Every row gives one point. Two turns around zero, p and q, are shown by what they do to some points. Where does a point land after both, in the order given? Backwards means that the second turn is done in reverse. Each puzzle has new turns, and all numbers are rounded.

Turn p:
[-17 -36  21] => [ -6 -37  26]
[  0  23 -27] => [ -2  17 -31]
[ 11 -34  14] => [ 19 -24  23]
[ 7 47 -8] => [-10  44 -17]
Turn q:
[ 26 -29  35] => [ 37 -30  22]
[-26 -10 -21] => [-31 -10 -13]
[-10  13 -39] => [-22  16 -33]
[10 26 25] => [16 24 24]
Where do these land?
q, then p: [17 10 30] => [13 21 26]
p, then q backwards: [21  2  7] => [13 12 13]
q, then p: [-28  -8   2] => [-21 -19   7]
p, then q: [-29  -7 -30] => [-23 -21 -29]
p, then q: [ -3 -40 -39] => [ 15 -37 -39]
p, then q: [21 43 30] => [-1 48 29]

Turn p:
[-24 -24  10  -1] => [-23 -23 -14  -4]
[-16  -5  -1 -15] => [-11  -3  -9 -17]
[17 -4 -3 -9] => [19 -3  0 -5]
[  4  -6 -18   0] => [ 10   6 -16   2]
[19 39 12 24] => [ 5 24 38 23]
Turn q:
[ 7 19 -8  0] => [13 16 -6  4]
[25 -1 -9 26] => [16 -5  3 33]
[-27 -15 -15 -13] => [-18 -13 -24 -18]
[ -9   6 -16  -8] => [  2   4 -19  -7]
[  0 -10  48  -6] => [-16  -2  44 -14]
[ 18   2 -16   1] => [21 -4 -8  9]
[-14   0  16   1] => [-18   5   9  -6]
Where do these land?
q, then p backwards: [ 17  -9 -13   7] => [ 16 -16   0   9]
q, then p backwards: [ 10  10 -12  -9] => [ 13  -2 -14  -7]
p, then q: [-16  14  11   5] => [-20  12   2  -8]
p, then q: [  4 -25  -1  41] => [-15 -16  -9  42]
p, then q: [-21   5   5  -8] => [-12   5  -9 -17]
q, then p: [ 15 -11 -19 -23] => [ 30 -10 -12  -8]
p, then q: [ -8  16  30 -13] => [-18   2  20 -25]

Turn p:
[  6  17 -24  -2  -6   4] => [  3   8 -20  -2 -21   7]
[-12  -5  31   6  25 -35] => [-19   9  21  -9  28 -36]
[  3  16   2 -32 -41  12] => [ 16  -1  24  -1 -44  18]
[ 26   6  25   6 -16 -35] => [ 18  10  18  15  -7 -42]
[ 10 -10 -12  21   9  17] => [  5  -5 -24  14  15  10]
[ 29 -18 -26 -19  16 -10] => [ 31  -8 -24 -29   5  -9]
[-20   3  27  20  32  37] => [-23  17   9  16  42  32]
[-43  -9 -24   0 -19  10] => [-34 -31  -5  -4 -20  20]
Turn q:
[ 14  -2 -38  -5  10 -25] => [ 31 -13 -34   1   0  -9]
[ 15  -1 -29  12 -41   0] => [ 16 -15  -6  -8 -48   6]
[  6   3   0 -24  -7  -1] => [  6   6   2 -20   0 -13]
[-36  14  48 -12 -22 -14] => [-53   9  21  -2  -3 -36]
[-23   8  -6 -16  11   3] => [-16   7 -18 -14  14   0]
[ 11 -35  -9   9  12  18] => [ 17 -23  12  -2  14  28]
[13 13 34 35 37 18] => [-1 29 24 44 23 23]
Where do these land?
p, then q: [-31 -16  32 -15  29  20] => [-23  21  16  -7  48  10]
q, then p: [ -5 -15 -26  -4 -21 -26] => [ 14 -37  -7 -11 -10 -14]
q, then p: [ 15 -16 -12   2 -35  -4] => [ 25 -26  19   8 -12  -7]
q, then p: [-13  -5 -14  -3 -25  -4] => [  1 -26   7  -8 -16   2]
q, then p: [ -1  25 -24   9 -36 -14] => [  2 -23  -5  11 -45  -7]
p, then q backwards: [  6 -14 -35  16   7  14] => [-15  -4 -37   7  15  -9]
p, then q: [-2 -6 20 26 31  1] => [ -5  11 -21  24  29   7]
p, then q: [ 39  36  14 -20  28  -6] => [ 21  54 -12   4 -11 -23]
p, then q: [ -8  11  46 -11  23  19] => [-18  43  16  14  26   3]

Turn p:
[-11  19   1  18  20   4] => [ 14  16  -3  23   9 -12]
[  0  25  -9  -7 -23  -1] => [ -7  25  -8  -8 -21   5]
[-15  -8 -19  -1   4  12] => [-10   0 -20   1  17  -1]
[-2  9 -5  2  6  2] => [ 5  9 -5  2  3 -3]
[ 11 -32   8  15 -15  27] => [ -6 -36 -12  14  -6  26]
[  0  -6 -26  -5  22 -32] => [  9  -2  -4 -25  14 -36]
[ 19 -16  25 -14   5  -2] => [  8 -19  27  -9   1  15]
[ -2   9  25  -7 -19 -10] => [-12   7  25   2 -19   6]
Turn q:
[26 23  9 11  7 10] => [28  8 -7 16  0 20]
[-16 -14  -9  12 -11 -10] => [-18  -9   2   8  -5 -20]
[ -1 -15  10   6  19  -2] => [ -2 -10  18   4  15   6]
[ -9   2  14 -16  -2 -23] => [  1  17  10 -13  13 -19]
[13 -1  6 -7 -9 -1] => [16 -2 -2 -8 -3 -4]
[-24 -15  17 -23 -10   1] => [-12   6  24 -27  -9 -12]
[  6  27 -20  39  17  19] => [ -5   2 -20  44  -4  30]
[ -3  -9  -9 -37  -7  -9] => [ -6   1  -9 -38   5 -11]
[  8   2 -19  15  -4  16] => [ -2 -13 -17  13 -13  11]
Where do these land?
p, then q: [-9 -2 -1 15 -1  6] => [-8 -6 -3 15  1 -4]
q, then p: [-13 -10   7   2 -26 -12] => [-13   0  17  -8 -17 -18]
q, then p: [15 -5 15  4  8 -4] => [ 18 -12   9   2   0   6]
q, then p: [ 14  -2  -6 -32  32  48] => [ -7   2 -14  -4  29  59]
p, then q: [ 13  30   4   8  -7 -13] => [ 24  14 -14   4 -13 -14]
p, then q backwards: [ -4  -7 -23   7 -14 -16] => [ -7  -6 -20  -9 -22  -7]
p, then q: [-15  -4   4  -5   8  -9] => [-4  9 12  3 13 -2]

Turn p:
[-16  11   7  10   6  10  19  -3] => [-20  12   4   9  14   5  13   1]
[  9   6 -15 -24 -18  18  -8   2] => [  8   4 -18 -11 -21  25  -5   4]
[-28 -13  -1  10  19 -31  27  32] => [-33 -12   9 -11  15 -39   9  29]
[ 11 -10 -10  21  18  -3  10   5] => [  4 -17  -4  13   8 -16  20   2]
[ 28  10 -20 -10 -17   0  -5 -21] => [ 26  15 -23   4 -23   3   1 -13]
[ 11 -15   1  -1 -27  18   1 -12] => [  3  -2   3  -6 -24  16   9 -24]
[ 32  15  22 -11 -20   7 -13   0] => [ 30  14  20   7 -23  19  -7   2]
[  7  25  -7  -3 -20   5 -10 -15] => [  7  21 -12  14 -16  13 -13  -8]
[-23  -9   2   7  40   2   0  23] => [-16 -25   2  -2  38  -4   2  22]
[ 19   3   8 -30 -11   3  -5 -35] => [ 30  28  -3 -19  -6  13  -4 -22]
[-48 -22  15  31  30 -28 -17  24] => [-36 -37  22   3  38 -33 -26   7]
Turn q:
[ 28  43 -13   2 -24 -15 -40 -14] => [ 33  53 -15 -27 -10 -13 -16   0]
[-33  13   7   2  -7  12  -2  13] => [-21   2  24 -14  -9   7  -1  18]
[-28  -9   0   1  21  13 -15 -19] => [-25  -3   3  -2  24  14 -25   3]
[  5  20 -22 -19  -6 -17 -14 -29] => [ -5  28 -25 -23   4 -13  -9 -20]
[ 25 -28  -7 -11  -8   4  11  23] => [ 23 -33 -17   3  -9   0  18   3]
[ 24 -18  27 -18  -1 -12  19  21] => [ 25 -31  13   8   3 -21  24 -11]
[ -3 -23  -7  16   3 -18  18   8] => [ -8 -18  -7  28 -15  -9  -1  -1]
[-19  25   1  14   1  26  10 -14] => [-21  24  16  -2   1  29   6   2]
[ 17 -28   0  -2  31  -9  18  27] => [  6 -32 -11  31  15 -16  20  12]
[-16   5  15  15 -10  17  -5 -15] => [ -6   9  22  -2  -3  23 -15  -4]
Where do these land?
p, then q backwards: [-13  19  26 -15  29 -28  26   0] => [ -6  42  15  -9  31  -5 -23   9]
p, then q: [-16 -20   1 -29 -13  14 -30 -10] => [  6 -10 -13 -38  24  17 -15  -7]
p, then q: [ 23  32 -13  21 -12  23  18   5] => [ -2  16   6  21 -36  28  16  10]
q, then p: [-20 -13  12   6 -13  -9   3 -12] => [ -4  -1  12  -4   1   4 -19 -24]
q, then p: [ 18 -24   6  -6  -7 -24 -18 -21] => [ 33  -7 -15   2  -1 -15 -16 -24]
p, then q backwards: [-11 -18   4   3 -27 -28 -10  26] => [-34 -10   6  -1 -23 -24  -9  16]
p, then q: [13 17 12 24 30 26 -8 -3] => [ 7  3  3 42 16 24  5 12]
q, then p: [ 26   6 -19 -20   9  23  24  34] => [-11  -1 -11 -14 -11  -8  52  22]
p, then q: [ -4  16 -11   7  -5   1  -3 -18] => [-7 23 -9  3 -4  8 -8  3]
q, then p: [-11  -7 -23   6  23  -2 -28  24] => [ -8 -33 -10   1  -3  -8 -15  33]
p, then q: [ -5  -7   6   1 -13   5  27 -26] => [-21  18   9  -6   1   3  12 -26]

Turn p:
[  3  -8  14  -6 -33 -26  -5  -3  -1] => [-19 -14  20  13 -12 -25   1  -5 -13]
[  8 -20  -5  10  17   5   7  18   8] => [  3 -15 -24   9  -2  14   1   5  14]
[-11  -1 -11 -22  13   3  -1  -7 -15] => [  6   0  -6 -20   9   8  10 -10 -19]
[ -3  13 -15   1  -1  -2  23  14  11] => [-5  7 -2 -6 -4  3 25  9 20]
[-30 -15   0  -5  -5   7  -4   5   8] => [-27  -2  -4  -6   6  14  -4 -17   1]
[ 13  15  -2   3 -16  12  26  17   4] => [  0   7  14   4 -21  12  18  20  17]
[ -4 -21  10   0   8  -3 -22 -48 -18] => [ 21  -2   2   6  12 -11 -26 -40 -27]
[11  9 -5 -5  8  9  7 12 24] => [  3  -3  -6 -16  -9   3   0  15  24]
[ 11  17  25   0  13 -11   6 -16 -15] => [26 -5 24  5 20 -9 -1  6 -6]
[  2  30  -8   3 -19  15 -45  15 -19] => [-15  35  -1  -6  -6  -3 -24  32 -31]
[  1 -18  -4  21  16  -9   9  -7  13] => [  8  -8 -18  16   7  -5   0 -15  21]
Turn q:
[  7  -1   7  21  -7  11 -12 -16 -32] => [ -3  14  19  28  -4   6 -19 -19   2]
[ -1  15   0   0 -14   3   7   0  26] => [  2   3 -11 -19 -15  -9  -1   9  17]
[ 14 -32  -4  16   9   7 -10  -5 -13] => [ 11 -14   7  30  20   6 -12  -7   4]
[-33  10   7 -13   1  10   7  13  21] => [-29  -7 -20 -27  -4   4  10   3   6]
[ -6  14 -17 -21  -2   0 -19  -3  15] => [ -1  10 -24 -17   2 -10 -14   8 -15]
[  0   5  15  -5 -12  10  22   6  30] => [  3  -8  -5 -28 -12   7   8   7  27]
[ 20 -11  -3  30  14 -10 -13  18 -25] => [ 4  2 17 46  9  3  5 16 -4]
[  2 -19 -12  27   3 -19  -1 -16 -24] => [  7  -9  18  35   3 -21   1 -17  -7]
[ -8   9  15 -28  -2 -19 -12  -2  11] => [ -8  -1   8 -32   1  -4  -7  12 -20]
[  1  13   8 -17  13   9  12 -10  18] => [  3  11  -5 -29  12   3   8  -3  10]
[  9  -3 -17  16  16 -11   3   4 -36] => [  7  10   9  38   5  -2  17  -8 -17]
[ -4   2   1 -28 -18   8  16  12  10] => [  5  -9 -15 -26 -17  18   6   0  -3]
Where do these land?
q, then p backwards: [ 22 -17  33  -7 -17 -18 -14  15  -7] => [ 20   8  40 -16  -9  20   0  11 -10]
p, then q backwards: [-15  -5   9  -8  -3 -10  18 -21   4] => [ -8 -11  10   5   8  -3  20 -21  -9]
p, then q backwards: [  3  -2   8   2  16  21  14 -11  22] => [ 16  -9  13   1 -11  23  13 -11  12]
q, then p: [-24  12 -25 -29  10  -1 -26  16  16] => [-10  15 -29 -15   8   7  32   3 -30]
p, then q: [  0  14   1  17   5   4  -5 -15  -5] => [ 1 22  7  1  5 -6 -1 13  3]
p, then q: [  3  25   5   2 -14   0  10  -3  10] => [ -8   1  11 -20 -10   2   5  17   7]
p, then q: [ 14  -7  -5   5   9  -8  30 -23  -3] => [33  0 16 -3  0 -8  2 -3 21]
q, then p: [ -9 -27 -30   2  -6 -13 -11  13  -2] => [  0  -1 -29  31  -5  -2   9 -10 -14]
q, then p: [ 21  10  -8   4 -21  27 -17  12 -23] => [ -3  39  -1   8 -17   5 -24  18   0]
p, then q backwards: [-15  -3  11  13  21  -2   1  15 -13] => [  5 -16  -2  -2  26  13 -10  12  -3]

Turn p:
[ 19   2 -22 -23  22  33  10  28  -1  24  11] => [  1  -9  15 -15 -24  36 -17  14  22  26  23]
[ -5  -6  -9  -1   9 -20 -13 -14   0 -24  12] => [ -1   8 -22   4   7  -5   4 -26  15 -10  -7]
[ -8   8  -1 -43   8  14  19   1  15  20  10] => [ -8  13  25 -28  -7   2  11  12  25  11  24]
[-27   2 -12  -5  -5  -9  -1 -13 -10 -18 -28] => [ -7  -6 -17 -22   6 -15  17   0  -1  -2 -31]
[-22  14  15  13   3 -18 -13  14  -1 -23  -4] => [-11  12   0  -6  15  -7 -13 -24 -19  -7 -24]
[-16  15   3   5  23   2  21 -26   1  -9 -12] => [ 18  18   2 -15  18  10  24   5   3  -2 -22]
[  3  20   3  -3   3  -4 -14 -14  15 -21 -23] => [ -8   9  10  10  -4  -6  13  -7   9  -4 -37]
[ 31 -33  36  15 -23  33 -21  14 -26  14  17] => [ 10 -30   6  43  -4  -8 -12  -5 -33  38  36]
[ 21 -29  13  25 -15  12 -29  12 -10  48  19] => [-13 -22  -7  45  11   6 -23  21 -19  15  42]
[ -6  21  -9  17 -24 -12   9 -19  -7 -10   5] => [  2  16 -18   1 -12  -4  19   2 -22 -23  -7]
[  7 -26 -21  -1   0   5  18  30  36   8  12] => [  1 -30  19 -12  -5  17 -19  -2  19 -28  26]
[  4  10   5   1  -1 -35  13 -13 -13 -10 -18] => [ 18  19 -14  -3   0 -26  -4   8   1 -11 -23]
Turn q:
[  8   3  39  25  21   8 -18 -17   5  26   8] => [-14   1  40  16  41  11   6   1   8  10  -3]
[-22 -14 -11 -11   2 -27  -9   4   6 -18 -16] => [-15 -15 -12 -22 -15 -23 -14  -6   2   7  15]
[-14  18  14  11  14  40 -19 -25  -8  11  18] => [-28  -2  20  22  13  30  27  -9  11 -19  -8]
[ 28   9   3  21 -15  -9 -13 -10 -21  -8  16] => [  4  28   0  14  19   6 -19  11   5 -23  15]
[  1  -4 -13 -21  -6 -11  23   7  10 -28 -33] => [  3  -2 -26 -26 -17 -24  -8  -4 -29   3 -12]
[ 17  14  27 -21 -13  -8  -8   0  -3  -8  17] => [ 11  31  11 -20  11   8   8 -10  -3  -6  17]
[-12   3  15   4 -32   9   6  -5   2  15  17] => [  8   5  26  -5 -15  30  -5   6   2  -6  -1]
[ -2  13   9   4   5  13 -10 -20 -21  42  -1] => [ -3  -5  26  39   7  20   7 -17  -9   2   8]
[  5  26  -8 -20 -22  -6   2  33  -3   2  29] => [ 25  32 -10  -5 -26  11  19   8  10   6  21]
[ -9 -15  -9 -13  -6 -10  29  36 -18 -22   0] => [ 26 -17 -34 -24 -14  -1   3  20 -11   1  16]
[ -2 -40 -27 -22  14  -9  17  -7  17  -8 -10] => [ 17 -32 -16 -16  -9 -32 -11 -20   8  -1 -19]
[-11  -8 -32   8  22 -19  29   1  22 -16 -22] => [ -4 -24 -16  -4 -17 -48  -3  17  -7   3 -20]
[ 11  -5  -8  36  16  30 -29   3  11  12 -23] => [-30  -1 -11  31  23  11 -11   2  14  22 -29]
Where do these land?
p, then q: [ -5  -4  -7  -7 -10 -25 -18  -5  20  19  10] => [-22  -4   1 -16 -15 -13   9  20  19  -4   7]
p, then q: [ 12 -31  -8  25  31  32 -10  -8  11 -21 -12] => [  4 -26  -1  10  34   3 -15  -6   3   2 -49]
p, then q: [-16  22   8 -20  -2 -12 -22  -7 -29 -14 -21] => [ -7  -6   9  21 -31 -18  -6 -10 -28  19  15]
q, then p backwards: [ 38  -5   0   8   0 -15  20 -16  25  10   7] => [ 13   5  35   0  13 -25  17  -2   2 -10 -24]
q, then p backwards: [-20  23   0 -26 -24  -2 -15  21  -9 -31 -11] => [-20  25 -29 -13 -18   4   4   6 -22   4  34]
p, then q backwards: [-32  16  26 -18 -23   8 -11   1  -4  -5 -24] => [ -9  20  20  -3  24  -9   7 -10  32  -9 -28]
q, then p: [-11 -11  24  -3  11 -13  21  24 -21  -8  15] => [ 20  -5   4 -10 -12   5 -22 -12  18  12  33]
q, then p: [ 15   5 -10  23  25  13  11 -16  23  11  30] => [ 20  -5  31   2  14  -3 -18   3  -3 -25 -32]
q, then p: [ 11 -17 -33   8  25  11  25 -15  21  16  -1] => [ 17 -25  -4  18  12 -19 -15  17   6 -25 -30]
q, then p: [  5 -12 -19  16 -19   0   8 -26   3   7  18] => [ -6 -14  13  26  -3 -10  -2 -22  -8  -7 -23]
q, then p: [-11  25  -1  11 -25 -20 -12  15  -6  10 -20] => [-29  12 -10   1  -6   6  -6   4 -34   7  20]
p, then q: [ 14 -11  22 -16  12  22   4  33 -34   5  10] => [ 19  10  26  26  11  20  -7 -28  21  12  16]

Turn p:
[ 27  31  42 -17  13   3  -8 -39  35 -30   3] => [ -7 -21   2  18  29 -36  14  -2  29 -36  48]
[-44  18  31  30   1  -4  14  22  22  -5  38] => [  8  16 -11  30  -2  17  44  28   3  38  32]
[ 23  -2 -29 -28   4   8 -39  -4  16 -22   4] => [-29   0 -30  -2  28   0 -12 -26   6 -32 -11]
[ 16  28 -29 -15 -12 -24  18  31 -18  26 -13] => [  6  36  -8 -12  -9 -27 -46   7  -6  23 -15]
[  0 -40  34 -20  -7 -42  13 -38  -3  18  24] => [ -7 -41   2   5 -52  15 -20   8 -10 -14  46]
[-15   5 -25  18   9  18  25 -11  11 -13 -35] => [ 26   1   8  -7   4 -26  31 -23 -17   4 -24]
[-19  24 -22 -29 -36  39  27 -12 -25  11   9] => [ 21  55  -2 -41 -26   0  12   0   9 -26  -1]
[ 20  -8   7  21 -19 -12 -18  26  32 -43 -34] => [-23 -27 -14  23  32 -31  14  30 -16  -6 -34]
[ -5  26 -31  37 -30 -22 -24  16 -10 -10   9] => [-31  46   8  31   7   0  -1  10 -28   8 -21]
[-19  10   8  10  28  26  20  20 -33  -6  10] => [ 41  16  13 -13  23  28   8   6   1  19   6]
[ 31 -29  31  -8  30  19   6 -11   5  28  20] => [ 21 -39   4   7 -10  23 -18  -9  47  -6  12]
[-22 -26   4 -16   3  22 -20  -5 -22  32  -7] => [-12  -9  14 -42 -16  33   1 -11  13   7  -7]
[  7 -37 -22  16  16 -31 -14   4 -11  15 -28] => [-14 -31  12   2  -8   6 -28 -19 -29  21 -30]
Turn q:
[-33  14 -40 -14  26   9  28 -18  22  19 -27] => [  0  25   0 -44   6   4  15  -3  29 -51 -16]
[ -2  26 -15  28 -16 -27  13  32   5 -38  29] => [-33 -18   0  53  12  -4   3   1  19 -19  33]
[ 39  -7 -16  24 -25  -6 -13   1 -30  29  18] => [-14  26 -18  42  -5  16  -7  -1  -6  34 -28]
[ 23  34  31 -35 -33   4 -45  30 -24 -30   5] => [ 12  -7  20  39 -44 -25 -18  43 -39  13  31]
[ 16   5  27  12 -10  12 -38 -40  -3  -9   9] => [-15   2   8  -8 -12 -26 -39 -15 -26  32  -2]
[ 10 -16  13  24  12 -33   7 -43  11  35 -18] => [-16   0   4 -21  30 -17  14 -20  -1  22 -54]
[ 17  32  30 -12  32  11   9  30  17 -17   2] => [ 37   6  20  14  10 -33  15  -7  -8 -12  38]
[  4 -30 -23 -20 -26  -8  20 -24  21 -26  24] => [-12 -28 -27 -10 -23  -5  -8   0  52  15   2]
[-10   1  -1  -9  39  -4 -14   2 -16  -7 -13] => [  2  12  -9 -23  19  -5  10  17 -23  -7  16]
[-48 -11  18  10  29  -7  21   2 -21  35  12] => [-13   5  21 -29  20  41  43 -18 -14   4   5]
[ 13 -28 -34   1 -24  15 -12  10  42  17 -16] => [ 27  -1  -5   5   6  16 -39  13  39  -5 -34]
[-28 -19  11  -8  -4  34  23  16 -25  -8 -25] => [ 25 -21 -13 -17 -20  35  11 -11 -24 -25   7]
Where do these land?
q, then p: [ -3   2 -32   4  -9 -21  20 -19  24  -4  -2] => [ -9 -16 -25   1   2 -23  28 -14 -18  11   0]
p, then q: [  2 -22   2  -9  -1  14   2 -29 -11 -21   2] => [  6 -20 -28  -5 -16  -9  -5  -8  -3   6  21]
p, then q: [ 33  -2 -39   8  43  13  14  43 -41  28 -20] => [ 34  40  10 -19  11 -38 -30  23 -38  12 -42]
q, then p backwards: [ 12  46  22  16 -35   6 -13 -33 -25  38   2] => [ -9   5 -48  43 -30 -27 -11 -20 -12  29 -16]
p, then q backwards: [ 22  -6  35 -29  -2 -30  -6  33  11 -24 -40] => [  1 -23   1  -6   8 -42 -37 -11  14 -48 -24]
q, then p backwards: [ 10   2 -25 -12 -27  -4 -46  -3  -9 -26 -14] => [ 28  -9   9 -13 -34 -40   5  27  -7   3   5]
q, then p backwards: [-16 -30  19 -29  -7 -14   4   2  21  -6  31] => [-15  -9  47  -3  21   8   2   6   6  29 -10]
p, then q: [  4  38   0 -28  25  20  34  -1  -1  -7  10] => [ -3  30  -4  15   5 -45   4   6  29  19  12]
q, then p backwards: [-37 -29 -29  15 -29  21 -17   0  -8  16 -32] => [ 17 -51 -15 -13 -13  11 -20  19 -41   0  15]
q, then p: [ 18  31  36  28   2 -24  24  25  10  19  10] => [ 32 -26  44  33 -10  -7   9   6  -6  14  21]
q, then p backwards: [ -7 -31  10  11 -36  16 -39 -18  36 -15  11] => [ 34 -21  11 -13  28 -27  -8  16 -23  42 -15]
p, then q: [-12 -22 -25   7  39  -3  20  25 -15 -34  25] => [ 14  52 -46   4  -2   2 -10 -17 -19   6  -4]
p, then q: [-25  22  26  17  36   6   3 -26   8  36  19] => [ -1   7  35  -1  -8  -3   3 -48  28  37  -7]
